Each point is reached from the start by the listed moves, each made once or not at all, plus a little noise. Say if it took an odd or an even number of moves. Then give how often each move was made.
In the rows, zero is written as 128.

Moves:
(1): [156 107 169 166]
(2): [139 181 118 158]
Start: [126 114 145 118]
Points:
[166 144 175 186] => even (1, 1)
[126 113 151 116] => even (0, 0)

Moves:
(1): [150 121 115 132 122 100 130 141 133 145]
(2): [135 152 120 133 132 116 128 118 123 128]
(3): [129 131 167 129 133 134 135 128 127 149]
(4): [139 111 122 155 118 138 106 116 122 134]
(5): [132 116 128 116 165 126 118 123 129 129]
(6): [146 128 123 113 149 166 115 156 140 141]
(7): [120 125 123 141 140 132 140 132 131 128]
(8): [114 137 129 128 139 129 109 155 117 120]
(9): [120 138 135 135 136 124 120 120 167 133]
Start: [124 112 115 124 160 123 139 117 106 143]
Points:
[149 134 102 114 185 148 126 136 114 156] => even (0, 1, 0, 0, 0, 1, 0, 0, 0)
[102 154 150 148 201 117 132 131 131 161] => odd (0, 1, 1, 0, 0, 0, 1, 1, 1)
[131 101  98 148 191 175  97 166 104 153] => even (0, 0, 0, 1, 0, 1, 1, 1, 0)
[133 113 102 129 163  97 124 157 101 151] => even (1, 0, 0, 0, 0, 0, 0, 1, 0)
[117 117 113 115 249 160 103 164 149 153] => odd (0, 0, 0, 0, 1, 1, 1, 1, 1)
[160 121 117 158 198 142 105 169 105 192] => odd (1, 1, 1, 1, 0, 1, 1, 1, 0)
[145 107 132 159 200 151 100 170 147 197] => odd (1, 0, 1, 1, 0, 1, 1, 1, 1)

Moves:
(1): [152 126 120 131 135 126 119 133 130 132 129 124 125 130 121 131 121 124
 126 127 120 135]
(2): [126 155 138 124 127 135 119 132 129 126 141 126 129 124 138 137 131 119
 134 125 126 128]
(3): [132 113 161 133 125 135 113 137 138 148 122 128 128 125 137 130 125 120
 115 127 122 120]
(4): [131 138 118 162 124 123 136 137 137 129 125 137 131 129 141 124 128 118
 141 129 126 134]
(5): [125 131 136 132 156 128 132 129 119 136 134 116 127 137 144 130 130 141
 135 129 120 134]
(6): [119 126 127 128 132 156 126 134 134 128 115 128 128 120 122 132 122 132
 123 120 131 120]
(7): [147 134 145 120 128 123 170 121 134 114 120 126 121 130 128 130 129 136
 138 130 137 126]
(8): [115 133 125 116 120 116 135 170 126 133 122 131 136 127 136 138 137 144
 127 131 115 126]
(9): [121 139 116 124 139 126 147 122 172 135 140 124 140 115 135 121 134 114
 128 138 123 121]
(10): [127 139 121 127 107 127 157 121 133 161 132 128 124 137 119 130 125 129
 117 130 127 126]
(11): [131 108 133 136 124 150 135 138 145 122 166 108 131 129 135 123 117 142
 121 125 129 124]
(12): [134 122 142 111 139 117 130 131 130 136 137 183 123 132 135 133 110 119
 133 115 135 131]
(13): [139 135 133 133 130 132 124 118 115 138 133 138 151 128 123 118 122 131
 123 142 121 129]
(14): [122 135 128 124 128 143 120 124 141 121 124 131 136 158 119 115 132 131
 128 131 129 134]
(15): [143 128 114 127 114 136 125 122 128 126 129 126 132 131 162 136 130 126
 122 133 114 111]
(16): [118 119 129 128 125 126 136 126 128 125 123 121 140 128 118 157 135 122
 133 127 131 134]
(17): [132 112 122 121 121 141 126 131 123 137 130 143 118 123 129 120 163 125
 142 147 135 136]
(18): [133 139 127 138 120 124 119 116 139 127 118 137 120 116 134 139 142 154
 133 122 123 120]
(19): [128 129 117 120 126 133 122 139 144 143 133 116 143 135 130 111 110 129
 167 140 133 127]
(20): [111 145 127 118 128 127 121 138 127 111 126 133 115 134 140 144 109 131
 127 173 141 142]
Start: [101 129 157 125 138 151 137 117 149 141 133 137 148 152 133 128 136 125
 139 122 148 121]
Points:
[ 68 176 137 129 134 175 144 132 209 130 148 157 157 166 156 153 174  89
 174 194 164 154] => odd (0, 1, 0, 1, 0, 0, 0, 0, 1, 0, 0, 0, 0, 1, 0, 1, 1, 0, 0, 1)
[100 125 191 116 109 144 212 193 216 182 156 167 166 181 174 173  85 134
 177 166 162 130] => even (0, 0, 1, 1, 0, 0, 1, 1, 0, 1, 1, 1, 0, 0, 0, 1, 0, 0, 1, 1)
[145 168 144 111 143 228 160 148 248 150 185 189 185 178 199 110 101 109
 197 202 155 128] => even (1, 1, 0, 1, 0, 1, 1, 0, 1, 0, 1, 1, 1, 1, 1, 0, 1, 0, 1, 1)
[148 149 168 109 114 200 147 141 249 154 177 126 146 133 215 138 138 137
 183 205 144 110] => odd (1, 1, 1, 0, 0, 0, 1, 0, 1, 0, 1, 0, 0, 0, 1, 0, 1, 1, 1, 1)
[122 132 104 108 112 218 161 111 218 207 141 135 206 175 132 117 151 107
 167 174 132 115] => even (1, 0, 0, 0, 0, 1, 0, 0, 1, 1, 0, 0, 1, 1, 1, 1, 1, 0, 1, 0)
[111 175 190 175 107 185 131 120 178 202 122 161 162 134 150 138 136 137
 131 121 127 103] => odd (0, 1, 1, 1, 0, 1, 0, 0, 0, 1, 0, 0, 1, 0, 0, 0, 0, 1, 0, 0)
[ 87 156 155 117 128 223 172 196 201 128 159 117 172 194 210 160 148 154
 211 201 151 134] => odd (0, 1, 0, 1, 1, 1, 1, 1, 0, 0, 1, 0, 0, 1, 1, 1, 1, 0, 1, 1)
[115 132 208 127 175 152 190 108 184 167 138 121 190 144 153 143 146 125
 147 143 139 116] => even (0, 0, 1, 0, 1, 0, 1, 0, 1, 0, 0, 0, 1, 0, 0, 1, 0, 0, 0, 0)
[132 171 210  87 137 142 180 161 151 189 149 182 166 178 200 205 107 129
 130 173 120 127] => even (1, 1, 1, 0, 1, 0, 1, 1, 0, 1, 0, 1, 1, 0, 1, 1, 0, 0, 0, 1)
[118 132 145  92 128 207 175 130 242 139 166 181 140 135 203 140 120 156
 195 186 168 101] => even (0, 0, 0, 0, 0, 1, 1, 0, 1, 0, 1, 1, 0, 0, 1, 0, 1, 1, 1, 1)

Moves:
(1): [120 136 144 134 133 116 127 121 123 136 133 136 120 106 118 129 142 129
 140 137 128 129 120 132 128 132 118]
(2): [122 130 123 106 133 129 134 134 111 103 132 142 123 125 124 119 116 118
 150 136 121 133 109 126 126 143 111]
(3): [141 119 127 132 138 143 128 122 142 126 146 122 124 116 110 121 115 126
 127 141 130 120 133 130 114 124 136]
(4): [128 140 125 118 123 127 138 145 138 131 135 132 136 148 122 132 131 131
 136 114 138 111 130 136 127 136 139]
(5): [144 146 126 129 124 128 146 120 137 147 128 124 113 132 127 131 134 124
 130 117 134 102 151 117 132 132 129]
(6): [116 131 143 133 154 130 135 134 152 130 119 132 136 112 115 138 145 125
 113 144 133 123 124 130 113 123 150]
(7): [130 116 117 140 130 110 125 130 121 128 122 131 121 130 127 114 131 150
 124 134 121 134 114 110 133 128 126]
(8): [118 132 121 111 107 144 138 112 104 147 105 114 106  90 130 133 110 119
 150 115 113 135 126 127 144 123 121]
(9): [138 132 125 128 128 106 123 117 142 134 114 126 132 138 128 122 141 138
 125 132 126 112 128 148 117 154 137]
(10): [135 135 118 130 112 143 125 112 131 123 140 119 119 120 130 126 139 129
  92 120 132 133 140 128 146 126 110]
(11): [137 128 119 123 133 134 114 130 136 138 117  93 126 123 125 120 123 124
 154 111 117 142 156 136 128 111 125]
(12): [128 138 124 152 110 145 138 126 137 132 130  96 131 123 130 137 118 121
 150 123 129 131 149 159 137 119 138]
(13): [138 132 104 128 126 127 128 129 127 125 126 118 123 120 112 120 133 130
 129 146 115 117 129 131 117 132 139]
(14): [130 129 108 121 130 123 138 133 107 119 147 127 126 150 125 131 127 120
 144 132 149 125 124 112 145 136 130]
(15): [135 142 128 138 132 152 133 116 118 125 139 150  91 122 114 130 140 134
  96 132 129 119 159  93 150 129 114]
(16): [121 129 136 125 124 122 129 145 128 125 132 122 138 120 118 132 126 115
 127 120 130 138 122 125 131 133 131]
(17): [139 132 125 101 161 147 115 127 145 129 123 123 142 136 143 135 133 117
 129 132 122 122 132 113 126 140 138]
(18): [127 136 137 136 115 125 122 128 129 124 123 108 108 113 133 111 141 136
 112 133 123 135 127 125 134 125 135]
(19): [126 137 126 118 143 133 119 139 127 152  98 132 121  99 138 141 112 130
 144 134 113 137 142 134 115 119 124]
(20): [122 123 130 133 141 132 125 120 122 136 136 131 108 122 137 127 120 118
 137 121 124 130 116 133 132 113 122]
(21): [129 156 154 139  88 110 144 133 142 132 118 135 148 133 115 121 113 131
 116 106 135 140 139 136 133 126 143]
(22): [139 111 121 142 123 108 120 131 134 134 114 156 119 122 128 110 130 147
 128 138 124 111 122 133 117 117 129]
(23): [146 146 134 115 118 133 122 105 138 108 124 137 120 106 125 142 111 123
 138 131 130 121 135 121 100 145 135]
(24): [122 149 157 125 126 126 112 140 114 122  86 125 146 135 135 142 125 135
 120 113 123 143 122 121 143 132 117]
Start: [138 118 119 141 114 112 110 138 108 124 139 124 125 131 136 145 133 140
 124 124 115 117 120 100 132 134 122]
Points:
[156 157  99 164 181 154 136 128 103 161 153 103  27  57  89 147 119 121
 199 146 107 107 185  83 150 108 106] => even (1, 1, 1, 0, 1, 1, 1, 0, 0, 0, 1, 1, 0, 1, 1, 0, 0, 0, 1, 1, 0, 0, 0, 0)
[154 241 198 157  73 166 150 115 146 167  93  81  76  28  63 185  96 105
 168  57 117 106 211 106 155 122 148] => even (1, 0, 1, 1, 1, 1, 0, 1, 0, 0, 1, 1, 0, 0, 1, 1, 0, 0, 0, 1, 1, 0, 1, 1)
[170 180 101 114  96 164 107  65 105 140 116  43  25  19 150 134 116 114
 196  96  77 125 159  93 160 138  95] => even (1, 1, 0, 0, 1, 0, 1, 1, 0, 1, 1, 1, 0, 0, 0, 0, 1, 1, 0, 1, 0, 0, 1, 0)
[194 204  72 119 113 173 137  92 124 142  92  55  12   7  79 148 108 116
 195 156  85  78 221  97 109 157 155] => even (0, 1, 1, 0, 1, 1, 0, 1, 1, 0, 1, 1, 1, 1, 1, 0, 0, 1, 1, 0, 0, 0, 1, 0)
[156 200 141 101  75 124  90 123 131 171  83  76  73  13 129 146 105 130
 159  68  76 161 153  96 146 127 123] => odd (1, 0, 0, 1, 0, 0, 1, 1, 0, 1, 1, 0, 0, 0, 0, 1, 1, 1, 1, 1, 1, 0, 1, 0)
[164 182 102 157 168 135 139 117 139 155 156 102  76 102  92 167 185 104
 136 153 124  55 166  85 152 173 162] => odd (1, 0, 0, 0, 1, 1, 0, 0, 1, 0, 0, 1, 1, 1, 1, 1, 1, 0, 0, 1, 0, 0, 0, 0)
[183 168 161 135 154 121  98 120 189 147  94 184  99  49  94 158 112 137
  97 149 104  81 164  88  73 150 174] => odd (0, 0, 1, 0, 0, 1, 0, 0, 1, 0, 0, 0, 0, 0, 1, 1, 1, 0, 1, 1, 1, 1, 1, 0)
